Rows are points. To make a cloud, some directions were put in groups of two or more. Within a group, all points are equally far from the middle, so they leave a hole (a ring in 2 directions, a hollow ball in 3). The other directions are filled evenly. Then the cloud was stretched, turned, moved and blurred a little. How many holes are there, and how many directions does each take, smallest first?
(in the rows, 128 means zero)

Cloud (13 x 2):
[[ 67 153]
 [163 151]
 [ 84 173]
 [ 69 105]
 [ 68 155]
 [ 66 111]
 [ 63 140]
 [ 99  81]
 [165 145]
 [159 103]
 [149 171]
 [ 66 111]
 [167 123]]
Holes: 1 (2)

Cloud (19 x 3):
[[155 125  41]
 [ 90  85 162]
 [ 59 162  82]
 [150 168  91]
 [167  91  99]
 [ 62 151 109]
 [ 83 128 182]
 [127  65 121]
 [177 115 100]
 [183 141 132]
 [167 127  72]
 [114  65 147]
 [139  61 179]
 [187 129 134]
 [117 183 128]
 [160 165 117]
 [116  66 157]
 [ 83 180  85]
 [ 66 108 129]]
Holes: 1 (2)

Cloud (30 x 4):
[[155  39 175 202]
 [127 131 155 148]
 [ 73 188 113 158]
 [ 72  97 110 121]
 [135 149  81 179]
 [188 107  84 162]
 [122 101 122 148]
 [182  76 140 181]
 [113 152 164  99]
 [138  80 156 100]
 [ 92  83 166 178]
 [155  41 104 181]
 [ 99 172 167 102]
 [129  75 180 157]
 [119 106 207 104]
 [141 146 143  65]
 [157  81  68 172]
 [ 89 127 168 143]
 [176 139 155 148]
 [131 143 143 130]
 [ 89 170 204 173]
 [161 159 192 168]
 [113  59 193 137]
 [ 81  86 183  92]
 [137 153 178 203]
 [152 165 103  69]
 [158 108 183  83]
 [121 165  92 151]
 [176 114 142  90]
 [105 171 200 124]]
Holes: 0

Cloud (53 x 6):
[[ 52 178 114 106 148 107]
 [ 73 193  75 194 115 136]
 [126 147 142 105 156 136]
 [150 163 126 168 138  45]
 [ 76 155 115  90 188 149]
 [ 86 193  73 114 163 146]
 [ 92  77  75 163 189 139]
 [110 170 167 143 152 104]
 [104  74 105  99 154 141]
 [127 173 189 130 173  94]
 [113  85  89  64 168 124]
 [142 139 103 118 189  58]
 [116 156  75 188 178 115]
 [ 64 135 191 107 168  74]
 [119  75 108 114 104 144]
 [ 83 135  86 128  73 109]
 [ 70 160 104 148 127  61]
 [ 51  72 153 142 142  85]
 [ 96  84 178 163 134  59]
 [ 62 161 125 117 166  65]
 [130 161 142 177 116  98]
 [116  79  65 124  75  61]
 [130 123 148  72 129 125]
 [185 173 151 127  97  80]
 [ 53 173 123  71 184 113]
 [ 78 115 173  93 132  92]
 [184 143 162 171 200  43]
 [133  48 153 172 164 108]
 [ 86 145 176 137  70 137]
 [156 162 119 158 165 123]
 [152 136 154 129  95  59]
 [146 145 178 191 187 101]
 [ 53 125 103 127 176  95]
 [109  70  52  61 156 131]
 [153 102 144  82 128 170]
 [115 178 177  89 103 166]
 [ 81 124 180 189  87 162]
 [173 166 165  77  92 112]
 [187 172 181  70 194 173]
 [155 173 117  93 159 142]
 [ 29 102  78  91 140 181]
 [ 47 125 138  73 155 105]
 [153  69 139 184 125  90]
 [101  85 107 118 124  94]
 [181 123 158  89 123  69]
 [103 106 138  76 178 114]
 [ 97  94 131  87 151 181]
 [123  80 159 161 118 105]
 [185 137 104  72  94 134]
 [151 184  93 104  97 151]
 [ 61  69 121 147 167  65]
 [179 164 142  85 190  68]
 [ 63 165 161 131 144  83]]
Holes: 0

Cloud (87 x 8):
[[182 135  75 147 160  69  73 116]
 [ 73 142 144  88  98 129 117 212]
 [115  67 141 165 162  81 114  69]
 [144  63  74 139 132 173 156 171]
 [190 155 178 105  76 110 182  92]
 [110 171  62 131 121  87  76 126]
 [153 151 168  84 195  87 196 168]
 [178  85  89 161 139 175  81 163]
 [ 99 159  57 104 128  77 165 147]
 [ 87 161  80 124 205 123 121 165]
 [173  70 101 160 165  67 120 107]
 [191 104  92 151 172 152 158 142]
 [ 86 139 127  62  92 117 189 148]
 [168 160 112 159 177  86 156  67]
 [145  62 123  57 154  54 174 171]
 [ 97 160 128  75 130 170 164 144]
 [126 177  83 144 113 172  80 147]
 [182  78 107 155 120  51 129 138]
 [162 166 134 173 120 150 161 122]
 [104  83  76  73  95 134 191 119]
 [ 87 132 148 162  77 102 109 165]
 [ 91 101  88 159 120  67 147  95]
 [151  56 168 131 187  82 181 180]
 [132  62  79 129 194 143 145 116]
 [109  67  65 144 106  79 176 131]
 [112 154  76 125  83 139 152  71]
 [160  75 152  72 184 148 118 129]
 [114  78 148  77  88 141  67 128]
 [184 147  95 148 188 114 138  90]
 [142 162 105 160 179  81 186  92]
 [189 113 171  78 179  75 135  84]
 [181 120 119 162 174  53 174 151]
 [ 94  84 103 163  89  78 171 140]
 [117 154 138 171 177  72 196 129]
 [175  90 158  73 188 135 115 125]
 [139  51 142 134 125  43 170 149]
 [165  88 112  60 195  83 137 151]
 [184  89  76 152 102  74 154 185]
 [156  73 159  75 186 101  78  92]
 [172 157  88 144 191 110  99  93]
 [106  70 181 150 166 132 141 119]
 [152 153 144 174 179 106 207 158]
 [ 81 120 186 157 172 127  86 115]
 [176 125 107  83 168 172 107 188]
 [125 170 101 169  80 127  78 115]
 [ 98 145 133 166  83  82  75 105]
 [ 80  93 137  73  93 101 181 180]
 [127 169  95  94 208 123 145 169]
 [194 118 140  58 100 144 105 122]
 [100 163 176  95 154 158 134 152]
 [112 167 191 131 175 102  79  90]
 [149  67 117  45 131  70 137  72]
 [107  70 180 159 143 161  78 163]
 [132 176  95  68 100 132 154 143]
 [108 113  95 151  82 150 181  69]
 [154  64 170 147  91 150 116  90]
 [174  85 146  73 104  72  83 131]
 [135  56 111 165 101  71  99 188]
 [126 168 175  95  73 111 142  91]
 [144  58  61 110 192  87 186 139]
 [173  93  70 153 170  67  95 167]
 [186 160  87 100 121 173  90 110]
 [137  61  54  78 115  94 174 168]
 [186 108 118 160 174  54 184 144]
 [ 99 120 110 161 172 135 171  43]
 [126  52  89 167 187  88 157 158]
 [192  87 186 114 171 110 177  95]
 [138  59 147  87 112  59 135 158]
 [ 89  86 156 171 110 147 183 187]
 [124 161  88 154 191  95 196 134]
 [199  85  77 132  93 137 180 112]
 [162  60 177 124 180  96 175 126]
 [166  77  88 103 179 172 113 111]
 [131 171 187 159 174 117  66 108]
 [132 161 158 172 112 137 166 207]
 [ 79 137 158 108 110  60 123 154]
 [176  75 181  91 170 132 161 111]
 [160 166 128  64 105 136 128 171]
 [ 73 159  92 110 210 136  90 193]
 [136  61 169  91 165  72 127  74]
 [103 148  80 151 108  70 160 100]
 [ 86 105  88 163 128 168 193 171]
 [100  94  81  87  98 161 116 113]
 [174  76  74  59  98 117 173 115]
 [ 74 105 147 154 120  58  93 160]
 [146  72 158  85  86 134  54 130]
 [ 75 113 139 185 172  89  70 131]]
Holes: 3 (2, 2, 2)

Cloud (86 x 9):
[[108 154 145 182 161  69  83 145  97]
 [ 85 115 118 111  81 106  83  97 177]
 [162  62 176 126 201 162 105 132 161]
 [178 170 165  44 138 156 172  84 111]
 [125 166 169 178 109 176 103 166 124]
 [134 151  79 142 131  68 120 109 175]
 [186  77 181 106 148 195  79 160 155]
 [103 179 125  79 148 136  88 161  94]
 [212 103 172  91 157  66 144 120 159]
 [160 168 125  72  75 136 173  75 128]
 [133  79 153 177 189 121 100 153 204]
 [230 123 168 100 109 146 187  84 185]
 [159  64  89 118 175 146 130 131  86]
 [141 155 110 186  84  82  88 122 136]
 [203 127  86  90  80 148 173  95 148]
 [111 147 217 140 174 126  85  77 145]
 [ 99  76 193  38  92  99 127 133 108]
 [167 136 108 107 148  43 125  81  95]
 [119 155 147 107 104 149  59 103 209]
 [124  66 122 143 147 178  88 148  79]
 [121 160 219 144 178  73  84 129 126]
 [ 84  96 137  62 198 128  89  82  93]
 [218 104 150  76 153 186  93 149 160]
 [114 145 115 118 103 102  81  80 204]
 [109 138 132 101 118  83 119  55 195]
 [109  99  99 159 151 202 159 150 137]
 [121  81 189 121 158 190 175 141 136]
 [103 139 201 119 181 139 196 156 111]
 [144 164  82 113 168 145  78 142 185]
 [215  78 129  71 160 135 152  89 179]
 [192 110 173 132 154 152 169 168  71]
 [140 143 131 136 115  36 165  93  71]
 [193 117  80 109 153 150 134 129  93]
 [ 81 131 141  81 108  63 146  93 154]
 [ 99 162 134  79  87 111 179  59 120]
 [113 129 202 114 134 215 135 113 160]
 [200 124  63 119 158 134  96 184 125]
 [169  67 164 180 106 177  69  78 129]
 [ 97 130  94 125 137 110  49 147 182]
 [145 169 202 116 138 150 183 165 129]
 [166  72 217 128 145 102  65 109 114]
 [104 142 153  90  88 160  73 164 198]
 [215  97 173 139 151  64 146 159 159]
 [ 58 129 146  97  96  66 125  65 108]
 [170 124 143 171  89  86  85  85  85]
 [151  69 181  77 152  77  59 108 141]
 [160 103 119 135  65 114  60 155  82]
 [167 153  89 144 145  84  75 118 124]
 [ 93 107 144 159 129 140 197 166 131]
 [174 155 142  93  82  71  99  79 161]
 [141 163 218 108 119  47 123 110 146]
 [107  74 205 124 116 138 188 126 135]
 [190 158 190 161  82 163  88 175 150]
 [176  89 176  66 167  80  57 108 116]
 [100  70 122  47 167 101 170 139  96]
 [127  59  90  96 120  78 127 139 197]
 [194  99  78 106 116 205  94 117 119]
 [ 98 119  87 126 160  77 122  94 164]
 [127 152  97 144 179 100 168  65 112]
 [189 115 165 182  75 127  68 193 123]
 [193  85 175 101 101 156  45 125 176]
 [179 111  97 119 146  81  62 124 100]
 [209 148 155 177 171 159  99 145 148]
 [ 83  91 110 172  68 120  97 141 155]
 [175  93 101 113  34 122  85 124 140]
 [132 151 190 139 162  93  74 137 194]
 [100 139  79 113 183 128 151 164 127]
 [120 153  88 112 187 111 100 121 162]
 [ 87 137 231 132 139 128  84 126 127]
 [ 83 111 101 170  86  77 143 181 157]
 [173 174 159  76 120 160 164 160 175]
 [178 101 104 138  56 136 150 165 102]
 [191 155 190  83 129 138  69 199 128]
 [172 155 176 141 147 159 190 122  73]
 [106 101 112 197 166 128  90 125 161]
 [164 112 239 119  82  84 133 132  66]
 [163  70 188  88 139 106  57  88 154]
 [192 164 191 121  99 159  72 173 165]
 [168  97 124  66 124  46 158  92  90]
 [154 177 181 109 160 149  70 160 169]
 [165 151 151 183  54 123 151 105 130]
 [176  76 174 149 145 191  95 132  98]
 [ 69 114 112 117 157  71  56 155 125]
 [174 141  94  93 161  79 163 113  97]
 [107 168 103 121 174 137 107 158  86]
 [171  50 148 151 165 131 185  97 113]]
Holes: 3 (2, 2, 3)
